Each row is a point. To make a cloud, some directions were put in groups of two or more. Within a group, all points are equally far from the middle, so they leave a hole (a ring in 2 directions, a hollow ball in 3). The other directions are filled evenly. Then the cloud was stretched, turned, moved and blurred a little. Count the holes, and give their numbers of directions, smallest first.
In the rows, zero is written as 128.

Cloud:
[[ 67 137  83]
 [170 168 128]
 [ 80 113  79]
 [ 78 113  80]
 [100 196 139]
 [112 132 189]
 [122 111  78]
 [136 105  89]
 [178 138 142]
 [149 137 191]
 [177 136 133]
 [ 84 181 150]
 [ 74 175 109]
 [149 115 184]
 [ 83 186 133]
 [ 68 132 153]
 [ 66 100 115]
 [ 78 110 159]
 [ 66 150 150]]
Holes: 1 (3)

Cloud:
[[ 95 133  72 100]
 [147  87 105 184]
 [ 63  81 147 137]
 [140 183 127 184]
 [ 72  65 108 125]
 [132  53 142 154]
 [170 103  79 149]
 [ 92  87 124 195]
 [136  97  57 105]
 [ 88  51 137 134]
 [145  70 163 146]
 [175 171 108 154]
 [119  59  81 113]
 [148 164  75 165]
 [125  75  91 177]
 [128  63 117  92]
 [126  56 132 168]
 [187 148 131 141]
 [120 120 175 197]
 [136 151 182 124]
 [ 77 171 115 141]
 [147 125 106  76]
 [101  84 116  82]
 [177 100 117 105]
 [ 76 130 113  98]
 [186 125 112 117]
 [162 135  89 178]
 [ 89  73 171 129]]
Holes: 1 (4)

Cloud, 52 rows:
[[134  73 115  77 179  85]
 [127 106 163 145 101 172]
 [ 65 115  93 112 151 148]
 [126 174 204 169 201 121]
 [144  86 139 148 158 187]
 [175  72 134  80  84 180]
 [170 119 113 124 236 138]
 [ 97 138 140 144 164 150]
 [203 148 167 140 102 147]
 [119 151 111 146 147  64]
 [167 105 183 153 119  97]
 [187 116  98 170 195 152]
 [140  90 130  77  93 102]
 [146 121 200 164 152  56]
 [139 127 105 118 202 155]
 [117  76 169 154 169 157]
 [147 146 153 118  99 178]
 [178 103 179  68 144  78]
 [105  83 202  94 185 147]
 [197  69 124 158 149  90]
 [151 161 160 124  88 122]
 [ 78 132 192 142 158  88]
 [ 98 104 123 157  91  98]
 [161 136 135 189 120 175]
 [ 88 134  87  94 110  59]
 [136 176 155 102 133 148]
 [131 143 193 152 162 168]
 [155 159 131 127 131 207]
 [ 94 163 139 122 133 182]
 [ 97  98 199 125 138  64]
 [138 110 196  94 191 124]
 [194 151  92 132 124 196]
 [ 87 148 146 151 184 101]
 [221  90 170 133 111 158]
 [136  82  67  73 131 147]
 [113 162 151 151 217 157]
 [116 124 172 178 154  97]
 [ 98  89 164 129 164 100]
 [156  91 128 139 151  74]
 [119 108 142 205 125 182]
 [120 167 116 140 151  86]
 [147 185 168 127 131  85]
 [152  83 146 110 199 118]
 [153  88 186 119 197 121]
 [172 121 121 148 233  99]
 [123 114 172 174  57 130]
 [130 150 112 184 207  85]
 [127 132 117 170 159 109]
 [ 86 130 130 118 105  81]
 [176  98 149  91 143  77]
 [200  98 125 158 134 123]
 [198 124 207 169 150 100]]
Holes: 0

Cloud:
[[112 161 153 160  80 144 141  81]
 [188 115 119 175 110 121 157 190]
 [139 101 174 203  88 147 155 141]
 [150 102 151 132 131 134 193  54]
 [145 159 122 151 107  56 189 142]
 [138  94 140 130  82 141 120 134]
 [124 207 140 178 109 161 155 148]
 [ 95  79 113 202 134 154 188 106]
 [119 210 126 155 102 125 139 166]
 [100 102 162 210 109 110 119 122]
 [151 102 165 156 111 106 204 129]
 [ 91  98 162 190 130 121 179 149]
 [144  68 162 141 117  98 133 119]
 [149 154  66 172  93 109  97 109]
 [155 164 140 114 124 197 164 170]
 [155 135 101 207 111  69 176 169]
 [111 111 182 197 151 156 145 170]
 [164  73 158 172 141 145 179  75]
 [154 125 156 136  97 192 150  60]
 [ 87 109 110 195 141 150  81 129]
 [152 128 138 184 146 150 147 209]
 [145 158  73 147 100 117 164  64]
 [130 172 121 156 190 137 159  67]
 [123 146  82 143 153 147  71 124]
 [143 117  94  76 168 152 168 126]
 [160 156 117 170 153  46 132 118]
 [170 143 162 155 142  61 126 128]
 [157 136  81 124 133 124 165  48]
 [171 172 167  79 123 151 135 124]
 [133 143  74 122 115 144 193 168]
 [107  96  97 160 184 113 103 154]
 [112  54 122 206 104 149 145 143]
 [176  94 119 143 154 130 161 189]
 [149 106 172 182 176 163 119  81]
 [122 135 111 249 151 119 133 125]
 [168  66 110 189 126 172 132  90]
 [116 101  62 217 135 105 138 183]
 [190 169  92 134 134 152 111  95]
 [108 160 177 141 177 110 161 104]
 [120  87  95 199 127 205 126 149]
 [150 151  89 182 170 178  94 124]
 [154 172 123 217  92 161 150 139]
 [127 207  84 177 101 130 144 140]
 [121 170  79 181 144 146  93 176]
 [152  97  51 169 117  87 176 129]
 [ 98 169  74  96 155 129 110 120]
 [126  78 148 136 131 163 207 106]
 [122 198 133 163 124 145 196 140]
 [137 102 156 110 111 105 196 114]
 [148  58 145 137 115 109 135 136]
 [160 126 111 196 132  63 126  91]
 [169 122 101 172 159 151  91  88]
 [117 165  52 176  91 138 127 123]
 [146  89 109 146 131 148 191  54]
 [126 122 159 167 169 138 135 198]
 [168 124  97 141 143 186 123 173]
 [124 103 176 145 180 179 191  98]
 [165  83 136 120 150 137 121 164]
 [144 120 157 111 108  91 197 122]
 [188 105  85 198 112  92 137 114]
 [139 119  74 177  86  96 112 189]
 [115 108 137  80 144  89 150 105]
 [134 133 105 142  90 158 146  49]
 [137  90 123 136  89 159 114  97]
 [160 152 182 169 174 125 121 138]
 [101 142  63 120 101 117 124 100]
 [114  58 132 207  98 130 145 124]
 [119 121 146 229 130 215 135 106]
 [105 193  78 109 133 112 107 155]
 [151 162 157 123  90 145 174  68]
 [108 114 130 129 135 224 185  95]]
Holes: 3 (2, 3, 3)

Cloud:
[[ 76 174 125  61 110 184  83 176 135]
 [118  81 137 160  73 216 194  97  80]
 [225 182 133 143  93 164 109 159 125]
 [157  98 146 128  74 181 201 124  70]
 [ 87  64 119  94  98 161 173 168 100]
 [116 124  83 117 118 160 111 216 101]
 [ 98  97 150 145 159 155 115  82 178]
 [146 127 108 116 123 126 142 173  91]
 [152 125 163 124 182 186 153 177 124]
 [145  85 120  93 139 225  66 106 174]
 [196 133 115 152 169 184 148 125 124]
 [109 125  78 161 111 114 176 182 140]
 [137  60  89  40 140 143  40 142 115]
 [182  96 114  96 144 216  93 143 123]
 [174 114 175 161 171 138 150 112  84]
 [118  89 147 122 190 141 166 104 113]
 [141 103 121  78 113 155 177 165  57]
 [205 132 127  98 166 196 122 105  99]
 [138 143  73 116 167 204 146 158 164]
 [210 123 115 118 115 136  85  99 134]
 [104  94  66 122 175 131 116 133 107]
 [170 126 143  78 233 147 112 104 129]
 [174  82 132  91 125 130 123 113 199]
 [115 186 111  78 141 125 147 189  90]
 [177 110 122 153 103 113 106 180 175]
 [165 122  83 117 190 139  90 134 170]
 [164 190 152 134 131 160 133 177  51]
 [192  68 101  79 151 155  50 101 150]
 [ 96 115 163 160 172 132 143  65 152]
 [192 136 101 111 162 171 119 109  85]
 [122 153 122 149 146 185 163 173 157]
 [ 76 117 127  83 107 145  69 143  78]
 [134 153  99  91 129 132  89 145  93]
 [153 148 101 132  94 183  90 127  78]
 [121 116 101 138 159 182  68 126 165]
 [156 101 115  74 124 191 157 152 112]
 [136 102 187 149 156 196 150 121  94]
 [147  90 136  98 179 177 149 110 189]
 [140 148 136  83 155 186 103 156 165]
 [ 99 137 154  71 116 151 160 114  77]
 [161  96 170  80 104 141 142 113  93]
 [ 75  90 108 122  95 186 122 136 109]
 [168 144 111  95 141 118 116 146  82]
 [127  88 166 143 150 168 140 104 122]
 [102 113 127 103  99 142 150 101  98]
 [100 153 147 138 171 116 172 120  65]
 [151 117 121  56 123  97  94 162  98]
 [137  87 126 124 131 127  69 128  82]
 [ 47 134 145  90 145 164 152 151 153]
 [125  73  87  91  57 194 113 192 130]
 [105 140 165 132 162 150  98 136  63]
 [157 122 133 166 165 140 158  97  45]
 [164 153 146  71 138 239 135 145  74]
 [152 149 161 135 152 112 155 104 100]
 [161 169 142  77 181 129  77 116 146]
 [164 104 100 198  82 144 214 103 105]
 [137 157 153  47 148 159 119 170 136]
 [151  85  41 154  79 136 130 173 119]
 [138 128 142 128  62 149 173 139 103]
 [139 167  96  62 133 124  88 130  78]
 [122 100 188 118 136 159 142 205 135]
 [197  72 114 114 133 161 102  96 158]
 [124 128 121  83 182 162 124  84  99]
 [172 119 150 138 143  95 175 111  84]
 [110 169 174 183 141 169  88  96 127]
 [198 177 120 158 129 167 106 126 113]
 [201 104 144  88 148 161 165 151 165]
 [135 125 140  96 176 163 144 173 101]
 [130 180 140 155  95 201 173 162  83]
 [164  15 139 106 158 150 209 116 168]
 [120  97 128 143 110 129 107 156  94]
 [152 146  87  94 210 144  98 126 163]
 [167  81  70 116 132 157  61 101 125]
 [196  59 139  24 181 194 118 102 171]
 [190  63  89 125 165 151  93 119 175]
 [115 114 107 138 130 249 156 121 154]
 [152 156 157 147 134 200 155 162 158]
 [109 149 113 129 197 158 164 106  88]
 [111 128 176 130 155 124 111 105 120]
 [145 108 120 106  78 141  18 141 180]
 [109 149 141 191 108 138 116 109 106]
 [222 120  96 104 118 148 111 165 198]
 [124  89 170 101 167 208 231 111  78]
 [169  41  95  82 171 150 208 123 125]
 [164 219 145 148 143 183 102 134 151]
 [173 129  72 138 142 192 147 139 105]
 [102  94 146 110 193 169 130 105 107]
 [161 105 112  84 113 196 117 192 173]
 [157 146 117 139 122 143 166 201  97]
 [ 86 123 123  77 136 179 163 138 171]
 [109 168 147 126 141 197 131  90 128]
 [ 85  88 156  68 175 166 163  93  90]
 [135  35 127 123 133 102  99 122  94]
 [174 133 108  98  99 155 104 131 155]
 [117 163 155 140 141 154 191 161  19]
 [ 75 146 207 144 121 141  76 147 137]
 [143 129 123 177 141 172 106 161 161]
 [143  66  76  93 123 155  88 115  87]]
Holes: 0
